Every row gives one point. A path goes straight from each point to the next, and from the last back to the first. The post is the endless flat space through its rows: a point in 2 columns, a line in 3, a plane in 4, and so on, so that a path can go around it. How many times does the path go around the post? Going back the other way cancels.
(in the rows, 128 means zero)

Post (2 x 3):
[[130 117 109]
 [108 102 165]]
Path:
[[101 146 127]
 [120 122 164]
 [130  98 156]
 [126  78 126]
 [ 93  96 136]
 [ 93 112 155]
 [108 150 145]
 [135 129 133]
 [138 106 144]
 [129  89 124]
 [ 87  99 111]
 [ 80  87 132]
 [106  74 138]
 [170  90 123]
 [148 126 140]
 [120 112 159]
 [149  85 183]
 [134  91 112]
 [ 99  90 112]
 [ 73 116 122]]
Times around: 2

Post (7 x 8):
[[ 97 123 129 187 157 126  94 168]
 [125 129 118 149 131  99  72 127]
 [111 124 161 117 166 122 136 178]
 [116 116 119 131 176 129 104 113]
 [122 135 160 136 112 158 123 128]
 [110 115  91  96 148 132 110 162]
 [158 161  33 127  71  86 151 110]]
Path, 13 rows:
[[ 92 112  82 114 136 123 124 147]
 [116 131 105 123 120  98  90 136]
 [120 149 125 121 131 103 102 147]
 [154 163 109  99 162 111 141 167]
 [160 120 118 148 174  95  76 130]
 [126 115 155 159 101 153  92 124]
 [ 98  96 121 172  87 136  94 107]
 [117  87 112 130 113 157 121 161]
 [138 129  96 112 102 121  97 153]
 [141 131 130 108 126 135  73 107]
 [102 123  89 159 169 153  75 105]
 [125 159 106  99 150 146 118 164]
 [ 99 136  94 142 160 109 130 167]]
Times around: 0

Post, 10 rows:
[[170 132 151  99 124 143 110 129 167 220 155]
 [101 131 109 115 128 137 137 112  42 142 152]
 [138 111  79 156 132 166 142 100 133 119  91]
 [118 148 135 133 168 129 147  98  99 118 119]
 [138 114 153 147 156 121 113 117 121 138 115]
 [114 131 121 159 189 120 118 143 140 103 121]
 [ 89 128 113 132  94 158 148 162 135 135  91]
 [123 107  94 134 148 115 122  91 127 149 128]
 [125 107 129 132 155 145 125 111 133  84 126]
 [172 120 119 112 116 130 127  93 117 107 122]]
Path, 30 rows:
[[127 105 132 111 159 115 117 160 119 100 143]
 [ 81 114  91 101 122  89 163 127 127  87 130]
 [153 159 140 116 109 179 162 113 144 152 125]
 [ 95 139 132 134 131 161 155  87 160 143  87]
 [101  76 121 132 115 134  48 146  69 109 141]
 [161 107  89 103 160 143 100 110 147 106 139]
 [154 100 137 111 116 115 133 126 146  71  89]
 [160 140 102 144 178  93 160 107 145 134 139]
 [121 119 111 129 131 150 132 117 186 162 138]
 [161 149 130 153 144 143 115  59  92 166 144]
 [117 137 140 127 168 139 126  99 127 147 125]
 [148  90 133 133 172  98  95 149 141  76  99]
 [151 139 128 114 157 109 162  95 100 184 111]
 [121  97 172 165 182 125 134 131 180 118 141]
 [109 111 124 160 127 116 122 124 132  76  90]
 [140 120  96 117 133 125  86 119 144 114 142]
 [149 105 175 123 136 143  91  76  98 122 119]
 [101 123 126 153 189 184 123 110  67 102 103]
 [115  95 123 102 141  98 100 165 127 113 153]
 [107 114 142 155 143 103 150 117  95 158 127]
 [176 183 144 127 151 112 156  87 103 136 131]
 [ 79 138  78 160 134  91 116 137  62 136 127]
 [123  91 131 131 132 127  82  89 112 148 109]
 [128  67  91 118 112 173  85 119  85 116 114]
 [129  96 101  94 147 153 119 174 163  84 136]
 [155 124 116 122 116 153 143 159 134 146 146]
 [ 90 128  89 169 131  88 135 140 109  88 137]
 [146 137 114 114 121  84 110 101 143 129 132]
 [ 79  70 137 140 109 114  79 115  77 115  97]
 [149 134 105 164 172 115 116  99 101 118  78]]
Times around: 5
